Every row gives one point. Each copy is the shape, with its points in the same order, stretched, turned, moved and blurred by noise. Say if it was mirrored as well.

Shape, 6 rows:
[[-28  48]
 [-45  -7]
 [  6  -4]
 [-22  -3]
 [ 79 -42]
 [-10  40]]
Copy 1:
[[-52  13]
 [ -6  42]
 [ -3  -9]
 [ -2  19]
 [ 43 -74]
 [-41  -7]]
Copy 1 is: mirrored
Copy 2, 6 rows:
[[-57  29]
 [-31 -24]
 [ -6   9]
 [-17  -3]
 [ 70  38]
 [-41  27]]
Copy 2 is: only turned

Shape (6 x 3):
[[ 37  14   8]
 [  1 -55 -62]
 [ 15  15 -16]
 [ 10  76  24]
 [ 13   1   5]
 [-10 -43  20]]
Copy 1, 6 rows:
[[ 11  52  -9]
 [-56 -34 -39]
 [-21  38   0]
 [ -1  92  45]
 [ -2  28   2]
 [ 13 -29   2]]
Copy 1 is: only turned
Copy 2:
[[ 21  40 -24]
 [ 57 -54 -56]
 [  5  18 -41]
 [-51  74 -30]
 [ 12  14 -16]
 [ 34 -28  18]]
Copy 2 is: only turned
Copy 3:
[[-45  21  -7]
 [ 39 -47 -71]
 [-15  17 -16]
 [-27  69  39]
 [-18   3  -1]
 [ -3 -56  14]]
Copy 3 is: mirrored
Copy 4:
[[ 30   7   4]
 [-59 -20 -42]
 [  1  28  10]
 [ 49  66  59]
 [  6   2  16]
 [-10 -49  17]]
Copy 4 is: only turned

Shape:
[[  1   4 -41 -44]
 [  3 -74 -24  15]
 [ 60 -51  37 -31]
 [ 32  27  18  -8]
 [ 19 -58 -48  48]
 [-21  23 -21  12]
 [-56  -9  53  11]
 [-21  28  19  16]
 [-31 -37  18 -24]]
Copy 1:
[[ -3 -46  65  10]
 [-59 -53 -30 -38]
 [ 38 -62   7 -83]
 [ 57 -15  36 -13]
 [-53 -51 -52   8]
 [  0  12  33  22]
 [ -3  71  29 -45]
 [ 30  47  31  -4]
 [-17  -6  32 -39]]
Copy 1 is: mirrored
Copy 2, 9 rows:
[[ -1  14 -31 -57]
 [-27  -9  43 -24]
 [ 52  20  46 -25]
 [ 29  32 -23   2]
 [-51  13  33  -6]
 [-15   0 -43  -2]
 [ 24 -58 -26  18]
 [ 11 -12 -41  15]
 [ 24 -39   2 -30]]
Copy 2 is: mirrored
Copy 3 (9 x 4):
[[ 77 -19 -14 -36]
 [ 46 -68  -9  49]
 [ 56 -12  63  23]
 [ 22  12  25  -4]
 [ 40 -27 -33  61]
 [  2 -14 -25  -9]
 [-51 -58  24  -3]
 [-21  -9  -5  -3]
 [ 20 -66  14 -10]]
Copy 3 is: only turned

Shape:
[[  1 -50  42   4  73  -8  53  18]
 [ 27   9 -55  22  32 -14 -27 -10]
 [  2 -69  17  28  42  16  29 -20]
 [ -7  17  36 -25 -32 -62  27  29]
 [  6 -19  -6 -17 -23  48 -44 -56]
 [-27  46  46  29 -44 -48 -16   8]
 [ 65  13 -40  38  19 -32 -72 -15]
 [ -8 -28 -23   0 -10 -13 -31 -56]
 [ 18   5 -28  13 -60   6   8 -14]
 [-25 -30  41   9  14 -33  -2  66]
 [-63 -15  37   5   6 -29  27  33]
 [ 45  40 -32  25  60 -20 -21  18]]
Copy 1 (12 x 8):
[[-82 -36  44  29  20 -54  20  20]
 [  0  45  -9   2  32  -7 -15 -42]
 [-82 -22  27  64   9 -12  10 -21]
 [ 26 -34  -6 -32 -28 -56  14  14]
 [ -4   6  12   7 -10  95 -21 -45]
 [ 71 -38 -45  -3  -7  -5  16  22]
 [ 54  60  -2  32  52 -17 -50 -47]
 [-12 -21 -19   7  -2  25 -38 -65]
 [ 16  36 -19  10 -47  15  13 -41]
 [-17 -33 -15  35  -7 -59 -24  48]
 [-30 -53 -41   3 -13 -39   4  44]
 [ 17  57  13  -9  69 -39  -3  -5]]
Copy 1 is: mirrored
Copy 2 (12 x 8):
[[-19  55  -9 -43  59  31  19  35]
 [ 11 -32  -4  15  28 -45 -13 -37]
 [-12  58 -44 -19  32  12 -15   6]
 [ 19   3  70 -24 -21  23  13  -9]
 [ 14 -33 -42 -11   2  32 -73 -50]
 [ -9   6  81  19 -18  32 -30 -39]
 [ 52 -45  12  40  48 -51 -44 -20]
 [  5  -9 -21 -17  -7 -23 -50 -53]
 [ 32 -16  -3  26 -26  11  -1 -62]
 [-34  14  32  -1  -3  14  -3  51]
 [-53  33  30 -23 -14  18   8   5]
 [  8 -39  30  12  72 -35   3 -12]]
Copy 2 is: mirrored
Copy 3, 12 rows:
[[ 33 -14 -32  53  51   0  52  79]
 [ -4  30   3 -29  39 -47 -38   1]
 [ 31 -20  -8  44  75   7  35  13]
 [-30 -16  32  11 -73 -27  55  38]
 [-31 -56  -4 -22  15  34 -37 -58]
 [-90   3  48  38 -52 -19   7  18]
 [-24  33  -2   1  19 -70 -88 -24]
 [-33 -38  29 -22  30 -27 -17 -39]
 [-10   8  32 -15 -25   8  21 -64]
 [ 10 -21  46  57 -12   0  11  81]
 [-29 -29  54  23   4  12  61  75]
 [-19  59 -26  -5  23 -41 -50  48]]
Copy 3 is: mirrored
Copy 4:
[[ -2 -38  51  46  80 -35  42  56]
 [-14  -4 -42  68   6  -2 -14  -2]
 [-36 -56  52  61  54 -14  36   7]
 [ 69  37  13 -52  16  -5  33  10]
 [-49 -52  16 -14  10   8 -21 -46]
 [ 26  83  42 -30 -13   9  14  -5]
 [  9  15 -34  77  -5 -48 -51 -14]
 [ -5 -22  10  24  15  31  -8 -46]
 [ -2 -10 -13  -9 -32  -2  38 -51]
 [ 25   1  43   3  -1  -7  20  76]
 [ 15  11  48 -15  18  25  48  55]
 [ -3  23 -43  61  29 -42 -18  28]]
Copy 4 is: mirrored

Shape:
[[ -54   82  -14    1   58  -33   42   17   27]
 [ -34  -25   24  -11  -70  -34   50    0  -94]
 [  10  -12  -22   25   16    3  -15    3   -9]
 [   7   24   17  -10  -11   30  -11    8   23]
 [ -30   14    6  -16   17   27   41   11   44]
 [  -8   -2   11  -45  -15  -12    8  -68 -104]
 [  50   -4  -16   41   15    2   22  -66  -65]
 [  43   19   17   20  -25  -48   12  -35  -46]
 [  -8   16  -20  -27   37   23  -23    2   59]
 [  -4   50    0  -20   34   -1   57   55  -22]
 [  11   19  -25   -4   61    8   -9   36   43]
 [ -11  -34   18  -33  -26  -57   63   -6  -48]
 [  32   -7   -9   64   16   -9  -56  -19  -33]
 [   4  -13  -25   39  -36   -2   21   -9  -38]
 [ -67   16   70  -25   40  -10   65   43   13]]
Copy 1:
[[ 76  62  -3  16  42  38 -57 -52  71]
 [-82  -2   8   8  -6  58  13 -50 -20]
 [  1 -14 -19  26  29 -15  -2  10   0]
 [  4  26  20   2 -24 -22  -2  23  46]
 [ 32  44  -9 -12  11  20  25 -18  61]
 [-64  69  -7   4 -30  -9   1 -24 -62]
 [ 10  11  23  21  -6  13  24  33 -85]
 [ 12 -28  44  22 -35   7 -24 -20 -32]
 [ 38  43 -49 -11   1 -42  -3   7  53]
 [ 23  27  14 -43  45  42 -36 -20  48]
 [ 49  15 -27 -10  54 -30 -30  -1  47]
 [-36  -2  -2 -27  -2  31  14 -79  -9]
 [  2 -36   4  67  21 -44 -19  29 -31]
 [-20 -27  -6  26  -4  43  19  14 -15]
 [  7  56  27 -15  57  17   9 -83  79]]
Copy 1 is: mirrored
Copy 2:
[[-34  -3  30  43  29  11  60  -4  76]
 [-27 -83  48  36 -54 -64 -40  57 -40]
 [  9  -1  12   8  41  31 -22  11   4]
 [ 16   6 -18  11  -1  57   9  31   6]
 [ 17 -30  25   0  -1  43  53   1  29]
 [-24 -46   9  43 -23 -68   9  12 -93]
 [-28  22  29 -29  33 -12  -2  22 -51]
 [-21  23  19   7 -12 -43 -31  40 -12]
 [ 32  -4 -24  14  35  52  31  -5  30]
 [-13 -23  36  35  26  -1  66  58  37]
 [ 33  -2   3  25  63  55  38  24  41]
 [ 23 -61  47  31 -43 -90 -13  27  -8]
 [-10  42  11   6  48  28 -66  11 -27]
 [-27 -21  18 -20   7  -2 -43  25  -8]
 [ 20 -50  65  65 -33  17  64   6  27]]
Copy 2 is: mirrored
Copy 3, 15 rows:
[[ -69   22   39   -2   -2   -1  -16   36   28]
 [  31   65  -31 -102   -6   12    5  -10  -60]
 [   9   -9  -25   15   -2    7  -13  -14  -38]
 [  -1  -13   -7    5    0   57  -45  -10   33]
 [ -18  -16  -19  -13   -4   47    6    8   59]
 [  19   39  -25  -73   47  -36  -16  -85  -31]
 [  31  -16   16  -13   59   -9   42  -51  -44]
 [  36   23   41  -44   23   15   -5  -47  -35]
 [  -3  -12  -23   39   -4   12  -34   -9   51]
 [  -9   25    8  -20   44   32  -22   57   32]
 [  10  -17   -4   44   14   12  -27   19   25]
 [  55   37   -8 -108    6  -16   12   -6   -6]
 [  15  -30    0   14    5    6  -27  -32  -76]
 [  25   24  -20  -21    1   27   27  -23  -60]
 [ -39  -15   -3  -77    2   45  -11   64   48]]
Copy 3 is: only turned
Copy 4 (15 x 9):
[[-26 102 -48 -12  52 -33 -49 -23  -5]
 [-15 -11  21  -5 -55  63 -27  11 -99]
 [ 19  -8  -4  24   3   7 -36  -5  18]
 [-21  24  -6 -22  -2  26  12   9  47]
 [-30  36 -16 -39  27 -22  22  10  14]
 [ -2  10  78 -17 -26  73 -27 -50 -49]
 [ -6 -16  69  74  22  41 -20 -57 -23]
 [-11  28  27  74 -45  49 -13 -58 -27]
 [ 13  38 -16 -39  28 -23  14 -15  69]
 [ 17  84  -6 -10  60  32  -9  25 -29]
 [ 44  48 -23  -3  53 -25  -2  -7  51]
 [  6  16  12   7 -38   2  19 -27 -83]
 [ 18 -12  28  64 -14  33 -65 -16  39]
 [-17 -37  -7  38  -8  45 -22 -11 -32]
 [-27  81  -1 -29   2 -34  -3  53 -26]]
Copy 4 is: only turned
